Each wall is flat, endless, passes through zero and stands at right angles to its row. A trip goes straight from one point to another. Which walls does it cross, in order?

Walls:
(1): [40.7 -1.1]
(2): [-17.8   8.0]
(3): [19.8 16.9]
(4): [ 11.8 -18.4]
(5): [  8.2 -17.8]
(6): [ 2.8 10.8]
(7): [-40.1   7.8]
(8): [ 17.6 -29.2]
Trips:
[-19.0 -22.9] to [-21.8 -15.2] -> none
[-9.1  7.4] to [-22.7  13.6] -> none
[11.1 10.5] to [-16.9  22.8] -> 2, 7, 1
[ 2.1 -3.8] to [-11.5 -16.4] -> 1, 7, 2

Walls:
(1): [ -6.7   0.4 -18.6  25.0 -27.4  -1.2 -34.8   1.3   6.7  17.7   7.9]
(2): [  0.1  -1.2   3.9 -12.7   3.1  -3.5  -5.6 -34.2  21.9  -0.3 -27.2]
(3): [ -8.2   2.5  -7.3  24.8   5.3 -13.3  -1.7 -15.3  19.9   3.7 -11.2]
(4): [-14.5   2.8   9.8 -32.5   4.5  12.4  -2.3 -30.7   3.5  18.9  -1.3]
(5): [  4.2  27.3 -39.7  14.2  -1.2  16.8  22.2   0.6 -12.4  24.5 -23.9]
(6): [ 10.7   2.0 -20.6  -6.9 -24.3  -8.2 -10.1  18.1  -4.3  -1.6   7.7]
Trips:
[ -6.0 -14.5  11.1  -9.1  -6.5 -16.9  26.5   3.7  19.4   8.8 -12.7] to [ 35.5 -32.2  10.4 -15.9 -18.6   6.3 -20.2 -13.2 -13.9 -30.4   1.5] -> 3, 6, 4
[  0.8   2.4  -7.1 -14.8  -2.7 -43.8 -32.5 -19.5  -6.0   9.6   1.7] to [-14.8  30.1  -9.8 -14.2  10.9  -4.9   1.9   7.4 -20.2   9.5  21.3] -> 3, 2, 5, 1
[ -6.2 -15.0 -22.6  32.3   7.6 -36.5  20.1  10.9   4.8  35.4  -9.7] to [-18.2  -9.0  13.3  -6.4 -12.7 -46.3   1.8   4.2  -0.3   0.1 -14.2] -> 2, 5, 1
[ -1.6  -1.8  14.3 -13.8 -15.6 -19.6 -29.5  -9.3  15.9  -9.7   5.5] to [  1.3 -24.4 -13.8 -24.1   8.7 -20.2  14.0   0.0 -16.7  30.6  -5.2] -> 3, 1, 5
[-25.5  40.0   8.0   3.3  -1.8  47.8  -8.1   3.0 -25.8   7.1  -6.9] to [-14.7 -10.6 -15.4  -4.8   8.3   1.1  17.6  -0.7  19.1  11.9   4.2] -> 1, 3, 2
[ 22.2  -4.0  21.5   6.6   5.5 -11.9   7.8  -1.5 -13.6  38.6  18.2] to [ -2.6  -1.9  27.0   2.5  13.7  -4.0 -18.0  24.4   0.4 -43.4  -3.6] -> 4
[ 12.9   8.6  21.6  -3.8  24.0  21.1 -11.0   0.9  -0.8  -5.0 -16.6] to [-21.2  -0.7  24.2  31.3 -14.9  11.1  -9.1 -24.2   5.7  -2.3 -26.4] -> 3, 1

Walls:
(1): [-16.1   7.1  16.8  -4.1  12.5  24.6  -6.3  20.0  10.5   6.6 -20.1 -22.4
   8.3  27.3   6.9  17.0  -7.3   6.6  22.3  28.0  -3.1  -0.8 -19.7   8.7
  11.2  -2.9 -29.5 -22.0  -6.8  -6.7  12.1 -16.0]
(2): [-15.7  17.3 -21.1 -22.7 -25.7   9.9   2.0  -7.2   3.3  -4.5 -51.5   1.8
  -5.3 -19.7   9.4 -16.6  -7.3  -1.3 -15.8  -2.5 -29.4  15.3  12.9  -2.0
  20.1  -3.7 -16.9  -6.0  -9.5  -0.2  24.3  16.6]
(3): [ -9.3  10.5 -28.1 -24.6 -36.9  -5.8 -27.5 -47.3  -2.6  -2.8 -18.5  37.7
   5.0   3.7 -13.9  -0.1 -10.6  -3.3  12.6   0.3  22.6   2.2   7.8   7.5
   8.6 -19.6  -5.8 -47.4  -1.2  14.8  23.1  -6.9]
(4): [-16.1 -24.2   7.3  19.0  16.0  -8.0  26.7  35.1 -15.7  -2.0   3.7  -9.3
  -6.8 -11.7 -13.7  -8.2  22.2  -5.9   7.1  13.6  -7.7  -2.0  17.6 -14.6
 -21.5  25.4   2.4 -18.7  15.5  12.4  -2.2 -15.2]
(5): [ 17.5  11.2  -6.2 -11.8   1.1 -33.8 -17.5  18.4  -6.5 -26.3  -0.1  -0.4
  -0.3  -9.3  -7.1  17.3  13.5 -15.1 -14.2  11.8   0.1  15.6 -31.6  -4.8
 -17.4 -37.3  10.0  -9.7  -5.5 -27.3  14.9 -13.2]
(6): [-12.1 -38.9 -11.0 -26.9 -12.0 -17.2   7.2 -40.0  34.6  17.7   3.2 -17.5
  -1.7  10.3  21.1  18.5  -9.3  15.1  -3.6  -7.6   4.0  15.8 -11.1  17.9
 -12.2  20.1  25.3 -11.3  -9.1   4.9  38.9   3.4]
(7): [ 22.8 -39.6 -15.3  35.6  17.0  21.2  20.9  10.6   6.5  -8.1  -9.3  20.1
 -21.0  20.4  10.1 -40.9 -24.4  38.0  -1.6 -34.4  -1.2  -4.5  -1.9  -4.4
 -14.0 -12.4 -16.6  -5.6 -23.3  17.5  27.3  27.6]
(8): [ -3.1 -14.7 -15.5   7.8  10.0   6.4 -17.6  -4.8  15.1  13.7  24.3  15.2
 -23.6  12.8  -8.5   0.9  13.6  22.9 -29.7  -0.2 -12.6   8.1  38.6 -17.1
  28.6 -11.5  -5.7   6.9   4.9   6.3 -15.3 -18.7]
(9): [-10.6  -2.8 -14.4   1.5 -11.5  18.1   7.4  -9.6   3.7   7.4 -16.0   2.1
  23.6 -21.9 -13.3 -23.6  -1.4   4.6 -26.3 -36.9  11.6  -2.5 -20.7   1.2
 -16.8  -9.5  -4.9   4.1 -15.5  -4.5 -19.7  15.4]
(10): [-11.9  14.1  -1.2  13.6  15.0 -24.9  40.6  18.1   4.8  -7.0 -13.8   7.8
 -11.0  10.2 -69.6  20.5  -1.8  14.6  10.6 -21.2  -9.2  19.6 -17.1   4.3
 -34.7  16.6 -16.2 -18.5   5.3  25.3 -15.6   9.8]
Trips:
[-30.4  21.6  -4.0  10.5  -6.2 -10.6  28.4  13.1  -8.3  25.3 -22.4   1.4
  16.4   2.7 -11.8   0.1  47.6 -16.5 -34.2  28.6  15.4 -49.6  21.8 -19.1
  14.3 -25.8 -26.8   3.2   4.3  17.3   3.3   4.2] to [ -8.6   1.6   6.8 -12.4  -3.5  27.1  35.8   2.9   8.7  21.4   4.2  -3.2
 -37.7  34.8  -1.9  18.8  10.3  45.7 -23.1  17.0   9.6   4.6   0.0   3.0
  -4.1  -6.3   6.6   0.2  22.3  22.8 -13.2  -7.3] -> 3, 9, 2, 7, 6
[ -0.6 -23.4   3.6 -25.0   7.8  32.5  26.4  27.7   4.2  26.4   1.5   7.9
 -22.9  14.8  -2.6  -2.1  12.3 -46.1  -2.5 -20.8 -18.4 -13.7 -22.1   2.3
   3.5   8.7 -19.0 -27.3   6.1  -1.5  -2.0  -0.8] to [ -8.2  26.6  15.7  10.0  -8.3 -18.6  18.3  -2.0  15.5  19.4  -9.5 -22.4
  -6.9   4.8  -3.8   5.5 -16.4 -26.9  -4.2  26.9 -23.2  10.6  12.1   7.7
 -12.0   4.4 -19.4 -18.1 -18.6 -27.9  13.5  -6.4] -> 9, 6, 7, 5
[ -2.5  -1.1   2.0   4.6 -32.2  -8.1 -22.3  22.9 -11.9  -2.7  27.1   8.1
  16.0 -11.3  -9.6   5.1 -22.7  16.8   8.5 -26.6  21.3 -13.7  17.0 -25.2
 -56.5  10.2  12.6   9.4  15.0  22.4 -24.3  11.4] to [ -6.9 -11.1   0.4  28.8   8.1 -13.7  16.7  -4.2  -7.0  10.3   9.6  -1.1
 -44.0 -18.5 -11.8  14.2  21.2   3.9   8.4  -1.2 -13.6 -33.1  -6.4  -2.2
   2.7 -26.3  -7.8  -2.5 -16.8   3.6  -3.9  17.2] -> 8, 5, 9

Walls:
(1): [  9.6 -23.5   9.7  16.5 -10.3 -16.8 -19.0  -1.7  -4.1 -34.7   1.8   4.3
 -15.6 -14.7   7.8 -13.9   9.5  -7.9 -22.1  -4.6  10.7 -13.3  -8.4  -7.6
   8.4  30.8   7.2  -4.6  -6.2   4.5 -16.4  24.0 -13.5   0.4 -10.6   7.1
 -12.4  -5.6  19.2  -2.8  -1.3  -6.1 -17.8  11.2  -6.0  12.8   5.0 -20.5]
(2): [ 24.7  16.1  -8.7  10.5  36.4  19.7  18.0  -7.2  12.6 -28.2 -33.2  -0.4
   6.9 -18.2  -4.2   7.7  10.0  -5.7  -1.9   0.7  17.6  18.7  17.6  17.3
 -41.3  10.9   3.9 -12.8  -7.3  23.0  15.3  -6.0  -1.9 -34.8  12.6   0.1
 -12.9  -1.8  -7.5 -10.4  -3.9 -25.2   7.9 -23.0  20.1   6.7   4.0  24.7]
(3): [ 21.2   0.0   0.4 -16.1  17.6  16.4 -23.8  17.5 -33.9  26.4  -4.5   1.8
   2.9 -25.5 -16.4  -4.1  19.6   0.5  13.3  29.1 -21.6  -6.6  42.4  -9.8
   1.8  11.2 -17.4  17.6 -28.5 -14.0  -1.9   0.3  -8.1   1.9 -33.7  10.3
 -12.6   9.3   2.2  13.4  37.1   9.8   7.8  10.1  -1.0  -0.8  14.3 -22.8]
(4): [-10.6 -13.4  32.5  -4.6  -0.4   1.3 -21.5 -15.7  -6.4  16.7 -27.2   8.8
   4.8   6.4  24.0  -1.5 -10.9  -1.7   6.4  -2.7  18.2  15.4  22.3  30.9
   2.7 -20.3  -5.7  14.0  10.6  10.8  -5.8   4.6   0.2 -30.5   6.8  -3.7
  16.1   1.6   2.3  -9.1   2.6  24.6  10.7  15.9 -27.6 -12.4  -8.4  14.6]
(5): [-11.6   1.7 -10.2  35.8  -1.4  -4.7 -22.4  16.0  -2.4  -4.3  19.6  35.5
  -5.1  14.3 -23.6  -5.1  17.9 -26.9 -22.2 -38.7   8.0  22.8   0.7  11.0
 -18.4 -10.5 -30.4 -21.3 -11.3 -20.4   3.3  -0.5  12.1   1.5 -30.2 -21.5
   3.6 -15.3  -7.8  -6.3 -22.7  16.0   8.9   8.0  12.5 -41.9  19.3  -7.5]
(6): [-15.1  23.6  25.0   9.5 -16.4 -33.8  34.7 -24.4   2.9 -16.8 -27.7  -2.8
  16.6  13.6  -0.4 -25.9 -19.3  18.6   0.7   0.0 -33.0  11.9  17.4  -1.6
  35.1 -28.7  -6.7   9.4  -6.4  34.9   5.7  10.4 -17.0   1.3 -14.2  13.7
 -40.3  12.9  20.8   9.1   6.5   1.5 -17.1 -30.6   1.9  -7.8   6.1   8.0]
Trips:
[ 11.0  20.5   5.6  24.4  -3.0 -13.4  -1.3  -2.7  -5.7  17.7 -16.2  -6.0
 -13.8 -20.2  12.2  11.3   5.2  -7.3 -32.1 -21.4 -26.1 -17.3  -5.7   5.9
  17.3   3.5   3.3 -12.7   0.4  -4.9  15.4  10.2   6.3  24.9 -22.6   5.8
  12.2   2.3   2.1  21.2  -3.5   5.8  15.4  27.8  25.7  21.1  14.9  -4.5] to [ 20.8 -10.7  -1.4  -4.5 -15.4 -26.9  -4.0 -12.3  23.5 -24.6  22.4  10.5
  -1.2  35.3   9.2  21.7 -21.1  60.3 -28.3 -13.5 -11.8 -25.6  19.4 -12.9
  14.8 -11.9   8.7  29.9   7.1  -2.8  -1.8  16.3   3.5  26.6  -1.0  21.0
  38.8 -37.0  29.5   8.4   2.5   6.0  15.1 -31.8  -8.6 -11.8 -22.6 -11.5] -> 3, 5
[-17.1  -8.3  -5.4  12.3  17.5  10.8 -30.6  12.1 -27.8  29.3 -12.1 -18.1
 -26.1  12.8   4.0   9.9 -20.6   4.1  -5.4  27.7  -8.5   6.1  10.8   9.5
   0.5   7.4 -10.6   6.2   2.6  16.4  -4.5  -0.2  -1.5   8.6  45.5   1.7
   8.3 -13.8 -19.8  -4.0 -23.6  -9.5 -10.7 -18.6  20.9 -14.0 -48.1 -13.6] to [ -0.9  17.8  28.2   8.1  51.1  12.5 -15.8  13.8  14.9  -8.9  11.7 -10.6
  -2.2  28.2 -20.9 -42.5  10.6   0.6 -30.8  15.8  38.3 -23.8 -17.0  33.2
 -39.4  -9.6   6.9  20.9   9.1   3.9 -12.7   5.7 -12.6  24.4 -28.0 -11.7
  -4.0 -25.2   5.4  21.0  16.6   3.4   4.5  -5.5 -35.7 -14.7  -8.0   6.9] -> 2, 5, 3, 1
[ 12.8 -16.2  -1.5  25.9 -11.5   9.3  23.4   9.1  -9.6 -17.3   1.7  35.2
 -10.9  -7.5  11.5   6.5  -8.9 -21.5 -13.6  15.3  -9.8   7.4  26.8   7.4
  -8.9 -13.3  -5.6 -32.2  -2.0  -6.4  -3.5  -3.0 -11.4  -0.8  -4.1  -7.7
 -14.8 -15.8 -20.7  31.9 -11.5  -4.1  -4.9  -8.5  25.4  17.6  15.8 -14.4] to [  6.9  16.4  22.3   2.0 -28.2   0.1 -12.5 -16.4 -10.3 -11.0   9.5   4.3
  15.7   4.6 -32.4  28.8  11.2 -15.1  10.6  -6.0 -27.5  -0.2  18.9   0.2
 -47.2  17.4 -10.5 -25.0  21.6  -2.0 -23.0 -23.3  -8.3  -0.2  39.6 -14.5
  10.4 -18.0   1.8   3.1 -13.6  10.3 -21.4  -7.4  -1.2  -1.0 -11.8  -5.9] -> 6, 3, 1
